Every row gives one point. Each copy is the shape, with its points in the same order, stretched, turned, moved and blurred by noise. Some copies are also mirrored. Which?

Shape (8 x 3):
-4.53 +1.78 +0.58
+0.00 +0.97 -0.50
+0.75 +1.67 +0.36
+0.43 +1.60 +1.67
+1.04 +0.21 +0.00
-0.73 -0.14 +0.41
+1.30 -0.78 +0.00
-0.02 +0.39 -0.26
Copy 1, 8 rows:
+0.09 -3.90 +3.46
+0.62 -0.56 +0.18
+0.59 +0.62 +1.05
-0.05 +0.56 +2.00
-0.28 +0.34 -0.03
-0.91 -1.19 +0.53
-1.05 +0.18 -0.96
+0.03 -0.51 +0.18
Copy 1 is: mirrored
Copy 2 (8 x 3):
+4.97 +2.23 +1.04
+0.09 +1.64 -0.99
-0.59 +2.96 -0.32
-0.46 +3.45 +0.97
-1.12 +1.10 -0.39
+0.45 +0.86 +0.71
-1.62 +0.12 +0.09
+0.00 +1.00 -0.35
Copy 2 is: mirrored
Copy 3, 8 rows:
-4.61 -2.57 -0.13
-0.71 -0.28 +1.38
-1.27 +0.98 +2.02
-1.99 +1.56 +1.43
-0.13 +0.82 +1.15
-0.59 +0.01 +0.03
+1.21 +0.95 +0.54
-0.50 +0.25 +0.83
Copy 3 is: mirrored

Shape, 10 rows:
-1.72 +1.14 +0.07 -0.30 -2.25 +0.72
+0.97 +0.66 +0.82 +0.54 +0.70 -2.04
-1.69 +0.65 -1.28 -2.45 -0.82 +0.12
-1.09 -0.64 +0.62 +1.76 -2.67 +0.42
+0.14 -1.52 +0.33 +1.17 -0.08 -0.45
-1.41 +0.07 -0.03 +0.54 +0.30 +1.09
-0.81 +0.15 -1.09 -0.25 +3.37 -3.04
+0.04 +0.44 -0.21 -0.91 -1.28 -0.01
+0.01 -0.18 +3.65 -1.15 -1.24 -1.03
+1.28 +1.83 +2.33 +1.26 -1.20 +0.83
Copy 1 (10 x 6):
-3.59 +0.24 -0.94 +1.22 -1.75 -1.72
-0.23 +2.11 -0.02 -0.32 +1.06 -0.06
-3.87 +0.29 -0.12 -1.46 -1.25 +0.14
-1.21 -1.77 -0.76 +2.07 -1.53 -2.99
-0.03 -1.32 -0.25 -0.45 +0.08 -0.17
-1.05 -0.74 -1.06 +0.91 -1.77 +0.61
-0.65 +1.18 -1.46 -2.19 +2.45 +2.67
-2.11 +0.71 +0.69 -0.82 -0.79 -1.01
-1.99 +0.37 +1.94 +1.99 +0.60 -0.27
+0.20 +2.45 +0.28 +2.52 -2.02 -1.09
Copy 1 is: only turned
Copy 2, 10 rows:
-1.99 -0.05 -2.75 -0.49 -0.70 +0.70
+0.70 -0.52 +0.24 +1.38 +1.88 -1.15
-1.96 -1.21 -0.96 -2.21 -1.08 -0.57
-0.78 +1.69 -1.97 +1.36 -1.51 +1.38
+0.57 +0.98 +0.74 +1.00 -0.63 +0.54
-1.16 +0.86 -0.06 -1.07 +0.32 +1.39
-0.95 +0.55 +3.14 -0.70 +2.43 -2.66
-0.18 -0.79 -1.46 -0.63 -0.72 -0.06
-1.18 -3.06 -0.78 +2.92 -0.15 +1.13
+1.03 -0.90 -2.60 +1.42 +2.00 +1.92
Copy 2 is: mirrored

Shape (12 x 8):
+1.10 -1.34 +1.21 +0.03 -0.62 -0.84 -2.08 +0.99
-0.58 +1.63 -1.00 +1.76 +0.09 -0.86 -1.38 -1.21
+0.67 +0.86 -0.58 +2.22 -0.16 -0.32 +0.75 +0.04
-7.62 -0.27 +1.76 +1.27 -1.27 +0.25 -0.14 -0.80
+1.00 -0.92 -1.53 +0.60 -1.04 -0.41 +0.86 -1.30
+0.26 +1.57 -0.59 -0.63 +0.15 +2.20 -0.93 -0.80
+1.30 -0.24 -0.02 +0.80 +1.75 -0.15 -0.81 -0.83
+0.92 -1.46 +1.02 +1.34 -1.05 +0.76 -2.27 +1.81
+0.44 +0.97 -0.20 +1.67 -0.28 -0.47 -2.18 -1.34
+0.76 -0.61 +0.02 +2.43 -0.03 +0.10 -2.05 -1.43
+0.17 +1.57 +1.03 +1.52 -0.65 -0.94 -1.39 -1.34
+0.02 +1.51 -1.42 +1.09 +0.39 -0.79 -2.37 -0.35
Copy 1 (12 x 8):
+2.10 +1.28 +0.00 +0.64 -0.28 +0.20 -0.87 +1.83
+0.26 +0.37 -1.53 +1.26 +1.66 -0.58 +0.61 -2.55
-0.13 +0.16 -0.24 +1.28 +0.00 +0.95 +2.00 -1.12
-3.92 +2.65 +1.10 +2.69 +3.60 -3.52 -3.54 -4.04
+0.82 -2.03 +0.58 +0.88 -0.72 +0.19 +0.79 -0.26
+1.34 +0.83 +0.11 -1.87 +0.31 -0.80 +0.62 -1.66
+0.99 -0.59 -1.03 +0.10 +1.05 -0.12 +1.43 +0.76
+1.95 +2.14 +1.06 +0.94 +0.37 +0.35 -0.50 +0.94
+1.35 -0.17 -1.55 +0.87 +1.87 +0.45 -0.27 -1.18
+1.37 +0.15 -0.24 +1.49 +2.74 +0.68 -0.16 -0.39
+0.49 +0.96 -1.53 +0.65 +1.24 +0.79 -0.77 -1.17
+1.80 +0.91 -1.68 +1.23 +1.14 -0.55 +0.61 -2.04
Copy 1 is: mirrored
Copy 2, 12 rows:
-0.13 +0.83 -0.65 +1.96 -1.68 -1.62 -1.89 -2.28
-1.88 +2.42 +0.01 +0.86 +0.91 +1.76 +0.15 +0.28
+0.96 +1.72 +1.48 +0.32 +0.43 +1.40 +0.52 +0.10
-6.07 -4.30 +2.78 +0.46 +4.85 +0.59 -2.42 +0.35
+0.17 +2.09 +0.70 -1.72 -1.58 +0.55 -0.55 +0.01
-0.85 -0.25 -2.33 -0.33 -0.87 +1.02 +1.92 -0.11
+0.99 +1.61 -1.74 +1.12 +0.00 -0.13 -0.78 +0.24
-0.18 -0.31 -0.19 +3.02 -2.67 -0.85 -1.04 -1.43
-1.34 +2.22 -0.76 +1.43 -0.45 +1.70 -0.66 -0.81
-0.54 +1.38 -0.99 +1.93 -1.43 +1.49 -1.61 -0.38
-0.97 +1.40 -0.38 +1.33 +1.03 +1.65 -0.83 -2.15
-2.15 +2.91 -0.57 +1.51 -0.04 +0.76 +0.33 -0.08
Copy 2 is: mirrored
Copy 3 (12 x 8):
+1.07 -1.28 +1.92 -1.49 -1.05 +0.17 -1.08 +0.59
-0.95 -0.49 +0.72 +1.87 -0.14 +1.44 -0.42 +0.25
+0.22 -0.48 +0.98 +1.49 +0.52 +0.72 +1.63 +0.70
-0.39 +0.89 +0.91 +2.73 -1.73 -3.90 -2.57 -4.54
+0.64 -0.66 +0.25 -0.17 +0.17 +1.88 +2.23 -0.91
+0.26 +1.93 -1.02 -0.16 +0.06 +0.78 -0.54 +0.62
-0.41 -0.76 +0.68 -0.80 +1.50 +1.04 -0.12 +0.53
+2.68 -1.47 +1.26 -0.52 -0.73 -0.12 -1.41 +1.24
-0.14 -0.01 +1.41 +0.74 +0.06 +1.89 -0.95 +0.46
+0.81 -0.83 +1.35 +0.38 +0.98 +1.87 -1.00 -0.11
-0.41 +0.63 +2.35 +0.90 -0.24 +1.08 -0.59 +0.39
-0.76 -0.65 +0.31 +1.23 -0.66 +1.64 -1.09 +1.21
Copy 3 is: mirrored

Shape:
+4.23 +0.18 +0.64 +1.00 +0.88 +0.74 -0.63 -0.12 +0.64
+0.47 +3.33 -0.12 -0.68 +0.76 +1.10 +1.54 -1.41 -2.06
+3.09 -1.76 -3.64 -0.79 -0.27 -0.21 -1.08 -2.46 -0.66
-0.28 -1.23 -1.79 +1.31 -1.54 -1.16 -1.78 -0.27 -0.53
-0.24 -1.85 +0.43 -0.02 +0.17 -2.73 -0.11 +0.35 +0.29
-0.27 +0.77 +0.10 +0.87 -0.31 -0.33 +0.64 +0.44 -1.11
+1.35 +0.21 +0.23 -0.50 -2.33 +1.10 -1.35 +0.22 -1.37
+0.39 +0.16 +0.42 +1.56 +0.01 -1.77 -0.75 +0.34 +2.51
-0.74 -0.20 +0.80 +1.29 -1.19 +1.26 +0.22 +0.61 +1.91
+0.29 -0.98 +0.75 +1.25 +0.17 +0.17 -0.58 -0.64 -1.38
+0.82 -1.40 -1.16 +1.69 -6.16 +0.87 -0.43 -0.90 -0.86
-0.65 +1.53 +0.36 +0.90 +1.21 +0.18 +0.05 -0.63 +2.16
+1.12 +0.28 -0.30 +0.59 -0.03 +1.11 +0.57 +1.29 -1.74
Copy 1, 13 rows:
+1.83 +1.77 +2.61 -3.41 +2.35 +1.15 +1.08 -0.15 -0.73
+0.04 -0.33 +0.95 -0.23 -0.32 +0.55 -1.01 +4.16 -1.96
+1.28 -1.15 +1.08 -4.26 +1.00 +0.09 -0.30 -1.75 -3.73
+1.36 -0.26 +0.87 -0.64 -1.24 +0.63 -1.06 -2.14 -0.14
-0.58 -0.69 +1.13 +1.45 +1.47 -1.26 -0.08 -1.52 +1.08
+0.69 -0.21 +1.34 +1.27 -0.18 +0.99 -0.42 +0.82 +0.04
+3.47 +0.71 -0.07 -1.01 +1.16 +0.86 -1.52 +0.20 -0.78
-0.39 +2.18 +0.62 -0.38 -0.25 -0.54 +1.30 -1.99 +1.12
+0.10 +1.84 -1.94 -0.42 +0.70 +2.04 +0.34 -0.60 +1.67
+0.41 -0.61 +1.92 -0.57 +0.82 +1.34 -1.72 +0.33 +1.17
+2.82 +2.03 -0.82 -0.56 -0.31 +3.25 -3.58 -2.36 -1.79
-1.53 +1.73 -0.73 -1.21 -0.58 +0.02 +1.17 +0.60 +0.92
+2.37 -0.77 +1.29 +0.24 +1.15 +2.25 +0.49 +1.09 -0.45
Copy 1 is: mirrored
Copy 2, 13 rows:
+4.19 +0.25 -1.31 +0.83 +1.57 -0.33 +0.30 +0.14 +0.71
+0.47 +2.42 +0.43 -0.46 +0.67 +2.61 -0.53 +2.50 -1.73
+2.40 -1.67 -1.71 +1.09 +0.02 +2.04 -2.81 -1.50 +0.46
+0.46 -1.34 -0.11 -0.45 -0.43 -0.90 -3.06 -0.93 +1.88
-0.07 -0.94 -0.83 -1.99 -0.15 -2.43 -1.27 -2.61 +0.35
+0.37 +0.98 +0.41 -1.00 -0.21 -0.72 -1.40 +0.40 -0.13
-0.18 -0.93 -1.22 +1.17 +2.43 -1.28 -1.97 +1.49 +0.84
+1.66 +0.64 -0.95 -2.34 -0.53 -1.75 -0.74 -0.85 +2.38
-0.43 +1.79 -0.76 +0.67 +0.34 -1.35 -0.62 +0.56 +2.19
+0.77 +0.25 +1.02 +0.36 +1.14 -0.25 -1.03 -0.47 +0.67
-0.55 +0.30 -1.20 +0.56 +1.86 -1.21 -6.43 -0.20 +2.08
+0.87 +2.09 -0.09 -1.00 -0.30 +0.65 +0.67 +0.70 +1.83
+0.73 +0.30 -0.03 +1.43 +0.17 -1.17 -0.45 +0.76 -1.09
Copy 2 is: mirrored
